Rows are points. The last column is the point's height on a tilted bowl or saddle (a function of degree 2), plus a little noise. Along how many of its main directions does it bend up, bend down or stay straight?
In the rows, zero is written as 128.

Points (17 x 4):
[[144 160 144 131]
 [128 155 138 116]
 [117 157 104 110]
 [ 96 117 107 116]
 [120 155 158 140]
 [138 115 172 147]
 [107 145 124 107]
 [111 130  88 110]
 [104 149 184 194]
 [114 192  74 178]
 [142 140 177 163]
 [121 101 163 137]
 [145 110 112 102]
 [165 147 148 142]
 [117 129 118  96]
 [163 164 116 136]
 [122 137  49 164]]
Directions: 3 up, 0 down, 0 straight

Points (22 x 5):
[[109 112 136 126 115]
 [113  71 208 127 144]
 [150 118 104 112 104]
 [125 118 134 159 143]
 [115 152  91 100 106]
 [131 169 112 185  84]
 [137 121 100 129 112]
 [114 153 127  84 136]
 [159 117 126 110 108]
 [121 135 131  92 118]
 [136 132 108 102 112]
 [189 164  95 102 199]
 [109 159 198 126 108]
 [114 141 102 142 100]
 [ 96 110 104  95  90]
 [174 143 123 119 144]
 [140 142 132 120 124]
 [155 178 149 117 186]
 [133 178 151 145 107]
 [167 161 140 155 139]
 [119 114  56 117 101]
 [119 131 180  93 130]]
Directions: 1 up, 1 down, 2 straight

Points (21 x 5):
[[152 147 129 143 122]
 [139 126 154 148 138]
 [152 129 141  77  98]
 [159 121 148 192 105]
 [104  94 170 152 147]
 [116 161 172  91  82]
 [131 144  95 160 107]
 [166 108 157 108 118]
 [115 144 151  63  67]
 [117  86 154 132 119]
 [116 130  98 124 135]
 [125 137  95 184  71]
 [ 85 174 124 109 126]
 [188 201 101 131  64]
 [ 99 104 124 175 101]
 [158 126 140 152 128]
 [ 93 136 147 108 127]
 [133 123 110 137 129]
 [176 119 137 139 130]
 [144 116 123  89 119]
 [122 150 147 154 128]]
Directions: 1 up, 2 down, 1 straight

Points (24 x 5):
[[171 117 139 134 137]
 [127 149 134  85 117]
 [159 129 136 144 129]
 [119 111  91  98 108]
 [144 119 147 140 125]
 [122 123 165 121 123]
 [127  48 110 142 129]
 [149  78 123 142 125]
 [170 162  77 141 153]
 [128 109 189 129 134]
 [ 82 133 147 106 132]
 [136  87 133 102 116]
 [164 135 123 100 155]
 [110 158 131 128 123]
 [121 109 130 218 247]
 [156  91 147 103 130]
 [131 111 146 154 141]
 [122 102  90  86 114]
 [139 126 165 120 119]
 [148 154  92 150 126]
 [142 133 127 147 127]
 [139 150 163 132 126]
 [187  71 147  99 172]
 [120  79 173 120 131]]
Directions: 1 up, 0 down, 3 straight

Points (42 x 7):
[[117 148 129 101  94 154 143]
 [184 137 108 124 159  95 162]
 [144 115 156 186 127 149 148]
 [114  99  97 153  66 128 137]
 [135 159 109  99 111 143 132]
 [123 104 130 119 133 153 117]
 [117  89 143  99 133  95 162]
 [ 94 166 173 100 184 143 181]
 [ 97 175 128 185 124 122 156]
 [154  77 162 122 192  87 201]
 [122 121 126 132 110 160 117]
 [131 140 104 130  45 149 168]
 [127 143 154 112 117  87 149]
 [100 139 142 112 100 162 147]
 [168 116 119 139 107 106 138]
 [156 138 144 131 111  99 132]
 [ 92 112 184 105 159 101 185]
 [ 80 115 186 109 170 127 189]
 [142 107 100 104 144 154 128]
 [105 165 152 119 164 138 140]
 [168 161  80 144 159 178 159]
 [116 146 147 103 138 103 137]
 [114 153 142 142 182 212 183]
 [154 137 134 167 177  98 151]
 [145 134  99 143 126 128 108]
 [139 136 128 154 167 131 117]
 [159 141 107 119 150 135 119]
 [118 156  74 102 145 146 126]
 [140  87  90 109 139  99 154]
 [140 109 114 155 162 197 151]
 [173 112 130 127  94 111 147]
 [134  80 118 151  56 127 172]
 [114 131 111 142  60 131 142]
 [142 127 143 165 143 100 133]
 [150 193 127 122 110 140 152]
 [101 124  86 147 113 117  97]
 [118 141 136 102 115 114 131]
 [126 104  83 166 149 122 118]
 [111 118 177 121 132 143 140]
 [135 169  91 141 175 141 129]
 [104 174 124 172 162 112 147]
 [136 138 102 134 109 157 114]]
Directions: 5 up, 0 down, 1 straight

Points (48 x 7):
[[124 118 123 139 147 144 130]
 [ 78 134  98 154 124 131  99]
 [129 141 164 139 136 107 112]
 [ 79 120 167 140  84 108  77]
 [ 85 103 135 100 134 126 120]
 [119  69 179 128 105  79 148]
 [121 162 164 137 105 198 112]
 [130 161 129 156 136 120 112]
 [123 108  97 178 149 114 122]
 [132 133 121 175 146 134 110]
 [ 97 169  89 139 139 136  94]
 [129 130 100 152 120 142 120]
 [ 79  62 110 185 164 161  87]
 [134 146 133 204 138 161  74]
 [137 154  90 104 123 131 113]
 [172 169 141 129 113 131 120]
 [ 95 146 161 141  98 101  83]
 [119 147 116 117 140 162 129]
 [108 152  74  77 101 163  88]
 [135 111  82  99 144 106 116]
 [ 63  87 131 118 119 117 124]
 [122 142 144 107 163 125 114]
 [147 105 175 130 124 191  91]
 [135 136  96  89 114 128 114]
 [ 78 118 147 134 143 150  99]
 [110 168 111 125 119 108 104]
 [144 109 110 164  67  63 133]
 [ 96 136  82 144 134 135 104]
 [155 178 129 168 127 144 109]
 [ 86 139 152  92 137 155  98]
 [146  91 153 157 110 149 125]
 [154 160  93 187  91 108  62]
 [167 207 121  87 174 123  99]
 [ 79 127 132 138 120 128 109]
 [114 115 117 139 151 119 134]
 [115 130 135 121 157 132 125]
 [116 162 101 151  95 110  92]
 [150 122 124 100 157 145 118]
 [182 143 148 129 120  93 100]
 [107 122 131 128 126 116 133]
 [157  85 147 114 144 121 131]
 [131 109 173 193 130 156  84]
 [ 77 115 120 137 166  98 112]
 [179 117 135 138  92 106 118]
 [128 129 153  85 144 145 115]
 [ 63 164 128 121  92 183  63]
 [108 164 124 150  65 139  74]
 [126 141 144  96 107  97 106]]
Directions: 1 up, 5 down, 0 straight

Points (44 x 7):
[[172 101  85 157 124 130 161]
 [134  98 148 111 107 122 122]
 [165  95 107 184  95  99 148]
 [145  98 129 159 173 121 146]
 [105 119 160 161 136 158 134]
 [110  83 127 103 156 109 138]
 [178 205 133 149 102 103 186]
 [111 119 113 115 132 112 141]
 [113 136 132 129 145 129 139]
 [161 117 105 135 120 118 144]
 [173 162 127 128 148 115 151]
 [ 82 120 140 146 152 116 151]
 [150 120 108 128 107  95 140]
 [ 93 115 147  80 115 105 146]
 [103 139 147 113 142 117 141]
 [ 76 122  69 149 141 125 187]
 [118 138 189 109 116 118 136]
 [130 174 148 183  91  97 175]
 [106 134 183 117 146 100 148]
 [117 142 148 156 120 114 143]
 [144 120 118 132 114 141 139]
 [106 149 159 171 118  90 158]
 [119  99 124 196 133 164 150]
 [173 161 129  64 159 136 147]
 [167 148 154 119 121 135 141]
 [154 108 123  97 134 141 134]
 [134  97 107  71 155 112 144]
 [168 145 149 136  83 112 150]
 [104 175 110  62 108  97 180]
 [124 217 134 115 160 145 163]
 [137 105 168 172 143 186 145]
 [ 87 136  37 117 169 101 218]
 [ 90 100 117 167 134 173 143]
 [155 117 116 102 102 150 143]
 [137 141 132 131 163 166 146]
 [ 99 117 119 121 104 114 142]
 [127 126 162  70 165 125 141]
 [167 164 146 167 104 138 168]
 [ 81 154 122 101 109 144 157]
 [186 105 138 153 142 119 146]
 [141 134 152  98 127 102 132]
 [133 107 140 142  88 103 130]
 [ 79 142 147 132 142  98 161]
 [139  74  75 150 140 124 150]]
Directions: 4 up, 0 down, 2 straight

Points (70 x 9):
[[125 102 148 124 131 137 185 138 143]
 [101 120 116 138 150 121 128 149 130]
 [141 162 163 127 184 172 121 122 175]
 [157  97  78 126 145 102 128  97 141]
 [143 157 126 129 136  98 122 127 130]
 [ 63 141  49  99 138 121 104 113 146]
 [139 177  79  73 116 100 154  88 137]
 [152  89 142 126 150 143 174 120 147]
 [108 101 124 147 148 174 176  72 166]
 [155 132  86 121 184 103 149 144 125]
 [131 185 132 127 161  95 148 177 122]
 [117 115 136  75 138 117 172 145 125]
 [138 152 195  73 138 105 125 138 152]
 [139 168 152 160 161 132 120 130 153]
 [101 149 168 142 131 121 100 134 149]
 [156 138 118 200 124 139 178 128 192]
 [144 105 120 197 156 101 127 147 143]
 [113 167 139 118 105 124 141  97 130]
 [112  99 138 121 126 106 136 122 121]
 [ 61 133 123  90 110 165 148 146 111]
 [183 129  98  92 104 158 154 126 164]
 [147 165  71 128 133 111 103 124 150]
 [134 136 100 125 150  71 140 108 124]
 [ 89 150 136 186 144  90 114 145 150]
 [140 149  69 154 108 124 121 123 165]
 [105 116 130 119 141 139 137 115 125]
 [140 136  75 135 127 104 160  94 154]
 [137 105 108 144 104  97 116 141 146]
 [156 132 155 112 123 110 105  88 149]
 [ 93 192 152 112 153 138 107 143 152]
 [115 201 120 109  99 137 101 143 129]
 [167 143 133 155 149  99 113 160 144]
 [132  88 178 117 100 170  89 121 162]
 [ 94 146 112 126 186 129 109  72 154]
 [154 198 149 138 103 149 151  82 188]
 [ 99  72  98 133 116 122 128  93 121]
 [150 158 118 132  95 148  95 141 155]
 [154 118 117 122 143 120 142 166 141]
 [193  98 114 114 103 134  89  99 176]
 [136 129 132 168  99 187 133 179 190]
 [ 98 103 121 142 162 147  79  75 148]
 [130 119 110 149 118 146 122 131 144]
 [143 149 132 149 118 160 113 129 161]
 [137 111 154 137 108 137 152 168 154]
 [162 170 108 131 106 149 165 153 165]
 [115 147 107 116 168 112 118 123 125]
 [113 103 142 101 115 149 102 153 132]
 [146 116 103 161 127  76 143 141 146]
 [163 143 114 119 131  87  53  76 167]
 [101  78  97 136 129 110 124 148 134]
 [135 143 151 135 169 128 116 137 137]
 [128 202 107 123 131 124 112 115 148]
 [117 109 199 130 178 160 173  85 178]
 [116  87 110 154  95 112 142 161 150]
 [146 103  85 103 128 103 148 111 136]
 [ 95  66 128 101 146  98 123 114 121]
 [123  97 123 127 122 129 145 151 134]
 [142 205 134 108 146 143 131 125 150]
 [170 120 174 100 139 103 127 122 152]
 [102 180  77 118 132 131 132  35 182]
 [155 166 182 131  76 133 164  62 194]
 [110 142 141  80  99 117 118 168 114]
 [137 134  82 151 136 147 140 141 161]
 [117 198  82 124 187  95 104 143 139]
 [115 132 145 122 177  99 144 146 116]
 [140 140 125  75 142  89 125 148 120]
 [117 125  94 155 119 115 118 177 154]
 [170 155 180 125 105 141 129 141 177]
 [140 135 162  97 154 147 103 126 150]
 [119 136 157 174  87 177 135 159 178]]
Directions: 6 up, 1 down, 1 straight

Points (75 x 9):
[[140 158 110 125 147 117 164 129 108]
 [174 134  82 138 107 107 104 137 135]
 [ 73  87 152 102 127 104  92 169 178]
 [ 97 237  95 133 158 113 102 135 174]
 [113 125 146 141 164 109 136 124 108]
 [ 99 152 120 123 184 150 121 107 116]
 [117 131 163  82 136 105  81  81  95]
 [181 139  78 147  96 123 112 101 116]
 [111 125 174 164 143 154  96 130 126]
 [150 107 168  98 160 155 105 104  88]
 [159 179 146 157 187 171 111 132  76]
 [114 143 177 173 149 119 123 145 151]
 [105  73 103 130 110 145  94  95 106]
 [ 84 157 141 136 144 148 127 116 131]
 [117 196 137 172 108 136  39 167 169]
 [145 130  74 124 149 101 115 121 103]
 [109 180 113  94  96 107 100 127 146]
 [152 141 174 153 108 165 106 121 101]
 [114  94 133  92 128 122  90 159 165]
 [124 135 106 109 108 105 115 156 145]
 [171  97  92  95 164  96 113 105  52]
 [119 172 151 132 183  92 140 147 132]
 [ 53  77 120 147 170 153 101 147 101]
 [199 101  90 160 122 152 139 194 169]
 [128 131 126 142 192  99 125 138  94]
 [122 104 104  95 119 118 120 110 119]
 [115 122  92  71 121 165 146 101 166]
 [127 124 165 102  94 149 104 126  97]
 [119 158 133 171 151  88  89 135 150]
 [145 176 150 102  97 186  91 101  86]
 [113 132 124 139 152 113 133 170 138]
 [138 150 112 140 156 117 139 119  92]
 [115 108 117 147  97 169  75 153 168]
 [ 98 147 125 103  98 136 111 123 128]
 [102 152 136 139  96 126 179 153 135]
 [125 175 116 124  95 107 149 167 137]
 [106 142 132 107 161 128 164 154 140]
 [125 159  78 137  99 105 125 169 176]
 [157 143 137 105 111 142 142 115  86]
 [133 122 132 114 134 103 146 124 104]
 [111 109 115  87 120  89  99 144 164]
 [122 130 124 128 173 124  96 173 141]
 [128 149 152 151 138  77 138 132 139]
 [134 141 169  80 106 111 129 182 125]
 [ 97 119 127 130  87 115 130 128 122]
 [174  72 144 138 147 131 127 125  86]
 [123 133 103 204 153 193 131 122 137]
 [151 125 151  90 109 133 151 108  91]
 [148 172 160 139 147 146 165 127 113]
 [110 125 114 155 121  92 140  94 120]
 [ 95 152 147 147 155 120 101 122 121]
 [101 148  71 184 147  91 158 122 155]
 [144  91 119  83 108 179 130  91 120]
 [122 124 122 155  92 183 118 101 126]
 [ 95 121 159 182 116 116 143  85 132]
 [150 121 102 150 120 166 132  98  98]
 [122 142 103 144 157 155 148  96 102]
 [132 127 105 151 176 136 167 129  80]
 [108 113 130 115 116 113 206 188 139]
 [127 150 122 131 114 158  75 123 123]
 [125 134 139 171 129 128  98 143 142]
 [101 155 106 124 197 130 155 173 138]
 [191  71 139  93 119  80 136 124  92]
 [112 116 136  98 143 135 117 183 157]
 [105 173 142 103  96 128 140 118 126]
 [134  98 137  98 169 100 147 169 149]
 [119 148 149 166 133 140 123 146 131]
 [128 169 123 127 147  86 106 167 139]
 [ 95 100 138 155 169 147 103 163 139]
 [121 127 124  94 168 107 124 101 100]
 [132 132 117 140 154 142 118  95  80]
 [132 129 174 145  84  79 131  76 116]
 [ 70 150 145 160 103  87 123 161 177]
 [ 72 155 129  79 130 137  67 130 159]
 [104 101 126 117  96 115 113  96 110]]
Directions: 4 up, 2 down, 2 straight
